Each row is a point. Two turns around zero, p and q, are shown by what they do to some points. Write where each new point lands after one turn and then the other. Backwards means that the second turn is done in reverse. Each puzzle has new turns, and all numbers are rounded.

Turn p:
6; 38 -> -11; 37
27; -30 -> 37; -15
-38; 48 -> -55; 26
27; -5 -> 26; 7
-22; -51 -> 3; -55
Turn q:
-18; 43 -> -8; 46
63; 8 -> 63; -6
-17; -21 -> -21; -17
-29; -29 -> -35; -22
Where do these land?
p, then q backwards: 45; 45 -> 7; 63
p, then q: -34; -14 -> -30; -22
q, then p: -11; -31 -> -3; -33

Turn p:
14; 26; -48; -63 -> 7; 22; -77; -27
25; -26; 0; 5 -> 25; -27; 4; -2
30; 49; 1; -27 -> 30; 50; -23; -10
-50; 31; 13; -7 -> -48; 36; 9; -5
0; -30; -3; 55 -> 0; -38; 28; 41
-19; -51; 38; 37 -> -14; -43; 61; 2
Turn q:
8; -29; 51; -40 -> -16; -39; 49; -31
-12; 6; -30; 30 -> 4; 13; -33; 27
25; 1; -4; -53 -> 19; -7; 8; -55
-23; -1; -69; 6 -> 7; 6; -72; 2
8; 27; 9; 23 -> 5; 30; 13; 19
46; -25; 74; 19 -> 16; -27; 83; 25
-51; 21; -32; 15 -> -33; 25; -49; 13
Where do these land?
p, then q: -8; -55; -15; -21 -> -5; -55; -19; -18
p, then q: 5; -17; -17; 28 -> 7; -21; -1; 30
p, then q: 1; 76; 63; 17 -> -14; 82; 56; -1
q, then p: -37; 10; 22; 48 -> -36; 9; 29; 45
q, then p: 40; -25; -24; -43 -> 40; -24; -26; -42
q, then p: 0; 11; -28; -29 -> 4; 7; -38; -16

Turn p:
-55; 30; -2; 95; 25; -2 -> -39; -29; 27; 102; -5; 8
17; 9; 51; -32; -19; -4 -> 22; 37; 36; -33; -4; 9
-80; 27; 28; 7; 46; 68 -> -87; 8; 19; 25; 0; 78
36; 36; -11; -13; 40; -9 -> 6; 37; -22; 11; 50; -9
-11; -36; -18; -17; -28; -27 -> 1; -19; -9; -28; -33; -35
3; -55; 6; -13; -40; 15 -> 19; -39; 7; -48; -29; 7
18; 11; -20; -9; 6; -37 -> 10; 17; -17; 4; 10; -39
37; -60; -5; -3; -1; 9 -> 25; -47; -4; -42; 21; -7
35; 37; -31; -16; -29; -11 -> 42; 34; -40; 7; -9; -11
Turn q:
-75; -16; -67; -18; 13; -24 -> -64; -50; -42; -36; -32; -28
50; -11; -9; -8; -6; 15 -> 46; 10; -21; 5; -1; 18
-74; -29; -22; -14; 65; -14 -> -74; -57; -28; -30; 32; -4
37; 54; 28; 19; -10; 30 -> 16; 72; 20; 17; 7; 13
33; 5; 23; 45; -13; -7 -> 22; 19; 17; 52; 6; -6
21; -7; 12; -41; -13; -44 -> 43; -18; 14; -29; 6; -35
7; 4; 35; 18; -35; 44 -> 9; 24; 39; 21; -19; 42
Where do these land?
q, then p: 62; 31; 6; -16; 12; 20 -> 24; 42; -32; 19; 42; 14
q, then p: -6; -42; 21; 73; -33; -49 -> 24; -65; 65; 35; -4; -29
p, then q backwards: -66; 11; -1; -38; -41; 19 -> -41; 21; -41; -4; -44; 47
p, then q: -47; -41; 9; -53; -21; -8 -> 3; -24; 37; -60; -40; -9
p, then q backwards: 28; 36; 12; 15; 36; 3 -> 29; 12; 31; 26; 33; 7
q, then p: 33; 20; -20; 15; 33; -31 -> -5; 6; -26; 34; 25; -41
q, then p backwards: 33; 6; 10; 41; 47; 17 -> 23; 49; -14; 17; 43; 15
p, then q: -37; -21; -36; -38; -33; 29 -> 3; -16; -10; -35; -68; 13

Turn p:
11; 24; -6; 0; -60; 29; 2; -38; 14 -> -6; 24; -32; 28; -60; 25; -3; -15; 2
3; -24; -22; 38; -30; 19; -13; -34; -13 -> 8; -18; -12; 45; -20; 12; -5; -29; -35
29; -11; 15; -16; -3; 39; -1; -44; -40 -> 19; 19; -4; -13; -16; 53; 2; -13; -49
-6; 21; 4; 49; 14; 35; 25; -4; 11 -> -33; 18; -3; 46; 23; 18; 26; 4; -4
20; 34; 7; 8; 46; -88; 0; 19; -13 -> 16; 38; 44; -25; 53; -54; -17; -27; 31
-14; 15; -6; 19; 61; -65; 14; -10; 39 -> -36; -1; 33; -16; 47; -38; 14; -47; 42
3; -4; -50; -9; -9; 53; 23; -48; -19 -> -3; -3; -68; 6; -4; 44; 9; -31; -33
25; 50; -25; 16; 37; -52; -41; 39; 25 -> 0; 15; 25; 8; 50; -26; -59; -11; 65
11; 2; -33; 37; -5; 24; 27; -31; -16 -> 2; 10; -33; 39; 13; 17; 18; -33; -24
-10; -63; 39; -42; -10; -22; 34; 96; 31 -> 42; -49; 23; -37; -6; -37; 55; 83; 43
-42; 14; 17; -29; -26; 13; -29; 5; -46 -> -12; 11; -12; -23; -29; -18; -36; 37; -47
-29; -58; 61; -72; -15; 13; -42; 48; 26 -> 4; -62; 40; -60; -53; 6; -4; 80; 8
Turn q:
-76; 0; -9; -5; -7; -36; -50; -38; -8 -> -73; -8; -6; -26; 27; 17; -57; -25; -15
-4; 7; -19; 20; 20; 1; -58; -23; -6 -> -6; -2; -42; 1; 35; 23; -39; 9; 1
37; 35; 9; -22; 15; -42; 27; 28; -75 -> 22; 24; 33; 41; 0; -14; 7; 26; -86
20; 28; 84; 75; -52; 32; -4; -10; -7 -> 25; 4; 41; 90; -17; 30; -36; -23; 65
48; -38; 59; 0; -3; -32; 7; -3; 18 -> 55; -46; 36; 14; 17; -21; 3; -36; 2
-55; -34; -71; -9; -19; -1; -23; 25; -5 -> -70; -36; -40; -36; -22; 14; 10; 27; -14
-26; -27; 45; 24; 46; -56; -1; -24; 60 -> -13; -26; 16; -9; 77; -52; -5; -51; 32
41; 11; -21; -26; 2; 20; -3; 35; 6 -> 38; 2; -12; -13; -25; -12; 9; 44; -7
-10; 30; -7; -34; -5; 11; -24; 32; -4 -> -5; 11; 10; -21; -18; -4; -26; 47; -8
29; 10; 2; -27; 34; 52; 61; -22; -37 -> 42; 65; 16; -7; -3; 33; 59; 0; -17
5; -4; -71; 4; -27; 53; 46; -44; 41 -> -2; 36; -66; -31; -56; 11; 44; -35; 35
-9; -18; -2; 0; -5; -4; 21; 43; 16 -> -13; -24; 14; -2; -13; -25; 29; 18; 10
Where do these land?
q, then p: -34; 6; -16; 14; -25; 55; 40; -38; 9 -> -53; 22; -47; 14; -41; 14; 17; -4; 22
q, then p: -76; 1; -16; 35; 1; 8; -26; 26; 23 -> -60; -56; -8; -6; 3; -37; 0; 26; 18
q, then p backwards: -17; 8; -38; 34; -36; -56; -11; 38; 18 -> -78; 0; -30; 21; -35; -2; -19; 5; 16
q, then p: 44; 8; -79; 27; -14; -58; -44; 15; 47 -> 56; -61; -34; 11; 21; -54; -47; -55; 8
q, then p backwards: -10; -2; 2; -41; 44; 13; 27; -28; -19 -> 19; 8; 31; -15; 39; -3; 33; -19; -34
q, then p backwards: -20; 2; 18; -11; -4; 65; -17; -13; -34 -> 45; 19; 33; -21; 17; 44; -14; -5; 18
q, then p backwards: -27; 63; -17; 45; -19; -61; -35; 16; 39 -> -64; 57; -46; 29; -25; -27; -43; 23; 4
q, then p: 45; -9; 22; -21; 30; -24; 29; 10; -75 -> 42; 56; 22; 11; 40; 14; 23; 15; -54
q, then p: -5; -46; 52; 4; 17; 38; 16; -47; -15 -> -32; 15; 12; -10; -1; 76; 44; -6; -5
p, then q: -33; -18; 38; -33; -24; 45; -7; -43; -10 -> -30; -1; 32; -4; -60; 50; 5; 12; -18
p, then q backwards: 74; 7; 12; -4; 33; -4; 19; 26; -2 -> 21; -1; 45; -4; 47; 52; 1; -21; -1
q, then p backwards: 59; -21; 23; -49; -5; -20; 9; 37; 20 -> 8; -67; 18; -15; -23; -43; -6; 27; -28

Turn p:
-14; -10; -30; -28; -4; -22; -24; -14; 33; -6; 22 -> -16; 11; -23; -22; -11; -30; 1; -7; 45; 16; 9
22; 18; 28; -12; -33; -31; -17; -3; -45; -12; -7 -> 15; 2; 18; -3; -23; -34; -45; 12; -34; -10; -26
-21; 1; 32; 7; 36; 21; -8; 4; -11; 28; 8 -> -25; 6; 30; 17; 24; 27; -14; -7; -10; 9; 26
18; -11; 37; -27; 46; 22; 1; -2; 24; -3; -17 -> 3; 27; 43; -35; 30; 32; 8; -10; 9; 6; -3
-4; 31; 15; 0; 11; -25; 63; -25; -11; -6; -30 -> -2; 34; 5; 0; 0; -14; 44; -9; -60; -21; -12
27; -18; -7; 39; 10; -10; -58; 1; -9; -26; 10 -> 25; -19; -2; 10; 19; -10; -48; -12; 41; -38; -2
21; 9; 9; 13; -53; 10; 20; 16; -2; -3; 31 -> 33; -21; 10; 23; -48; -2; 8; 27; -3; 5; 2
-22; 14; -61; -4; 29; 24; -43; 16; 20; 27; 13 -> -9; 2; -58; 0; 32; 18; -19; -2; 34; 34; 42
-5; 10; -25; 16; -61; 5; 6; -14; -2; 22; -3 -> 8; -17; -36; 32; -43; -3; 4; -8; -10; 21; -18
9; -29; -22; 10; -3; 9; 36; 27; 23; 30; 4 -> 12; -41; -3; 3; 10; 9; 47; -2; 5; 25; 10
8; -29; 4; 0; 6; 13; 29; -6; -17; -24; 0 -> -4; -20; 14; -21; -10; 15; 18; 0; -9; -32; -3
-39; 14; 22; -15; 15; -15; -3; 1; -2; -26; -30 -> -38; 36; 4; -4; 19; -6; -2; 20; -9; -14; -25
Turn q:
-35; -16; -4; 19; -35; 6; 3; 6; -31; -5; -27 -> -27; 0; -13; 23; -45; 8; 2; 26; -17; 18; -9
-19; -2; 13; 54; -4; 9; 1; -35; 4; -19; -23 -> -27; 4; 24; 59; -1; 16; -16; 15; 8; 7; 1
20; -2; -28; 2; -13; -39; -10; -37; 21; 5; -23 -> -7; -14; 5; 19; 9; -40; -33; -36; -3; 25; -6
10; -2; -15; 2; -5; 12; -32; -12; 25; 11; 27 -> 6; 2; -19; 3; 12; -6; -13; -19; 15; -6; 42
-8; 25; 18; -45; 12; 20; 18; 18; 1; 29; 33 -> 27; 17; -3; -46; 6; 32; 39; -19; -2; -1; 7
17; -22; 29; -47; 24; 16; 10; 7; -14; 26; 2 -> 20; -40; -4; -41; 16; 33; 19; -4; -16; -5; -6
22; -3; -16; -1; 25; -12; -33; 7; 12; 10; -23 -> 11; -11; -9; -15; 25; -16; -42; 9; 5; 12; 1
-12; 17; -20; 22; 8; -52; -38; -21; 8; -8; -6 -> -20; 26; 18; 11; 19; -43; -38; 0; -17; 19; 17
11; 24; 44; 11; -21; 22; 30; 48; 5; 26; 40 -> 60; 17; 22; -13; -37; 25; 40; 8; 17; -20; 16
-2; -24; -6; 0; 1; -34; -21; -11; 25; -30; -3 -> -36; -14; 16; -5; 4; -33; -26; -7; 5; -11; 11
-6; -5; -37; -13; 25; -15; 9; 7; 28; 3; -6 -> -14; 0; -6; -23; 22; -26; 1; -6; 29; 22; -10
-16; 16; 1; 3; -26; 28; 20; 0; -35; -59; -36 -> -33; 23; -15; 29; -31; 23; -3; 13; -11; -28; -56
17; -5; 20; -10; 9; 38; 43; 24; -48; 11; 43 -> 38; -10; -16; -5; 0; 27; 69; 20; -13; -32; -9
Where do these land?
q, then p backwards: -12; 10; -11; 32; 7; 21; 6; 4; -50; 20; -23 -> -14; 42; -2; 7; -30; 19; 11; 37; 9; 8; -23
q, then p backwards: -9; 5; 26; 3; 3; 18; -18; 2; 14; 19; -19 -> 9; 2; 9; -10; 4; 39; -18; 7; -4; 8; 9
p, then q: -21; 12; 3; 18; 28; -21; -2; 12; 17; 1; 15 -> 1; 23; 30; -2; 21; -14; 15; 13; 14; -1; 9
p, then q: 86; -23; -71; -28; -16; -22; 24; 14; 23; 21; 3 -> 34; -81; -24; -22; 21; -49; 19; -60; -6; 7; -23
q, then p backwards: -1; -51; -40; -19; -5; -10; 2; 10; 6; -12; 20 -> -23; -33; -45; -8; -4; -35; 10; 1; -4; -6; 16
q, then p backwards: -20; 13; 20; 40; -20; -25; 6; 20; -2; 3; -13 -> -1; 22; 43; -13; -30; -1; 4; 6; 5; -1; 26
p, then q: -12; 16; -2; -19; -16; 29; -5; -68; 15; 19; 14 -> 2; 32; -20; 38; -22; 20; 2; -53; -9; 19; 19
p, then q: -7; 15; 21; 23; 2; -5; -17; 13; 12; -3; -3 -> 13; 13; 20; 8; 8; 1; -18; 22; 14; -1; 4
q, then p: 42; -9; 18; -5; -2; -18; -15; -21; 5; 17; 16 -> 9; -14; 28; -18; -7; -12; -19; -28; 10; -29; 10
p, then q: 13; 14; 17; 8; -10; 55; -9; 5; 8; -97; 7 -> 6; 29; -21; -17; -40; 20; -39; -3; 53; -67; -32
q, then p: -20; 25; 13; -23; -1; -2; -15; 15; -38; 14; -5 -> 6; -4; -14; -15; -11; 14; -27; 19; -42; 13; 10
q, then p: -17; -21; -24; -4; 16; -31; 16; -23; 6; -1; -28 -> -43; -5; 7; 13; 29; -13; 6; -23; -10; 18; -9
p, then q backwards: -22; -6; 30; -24; 12; 11; 26; 16; -15; 0; 16 -> -40; -16; 33; 6; 13; -18; -4; 3; -9; -5; 6
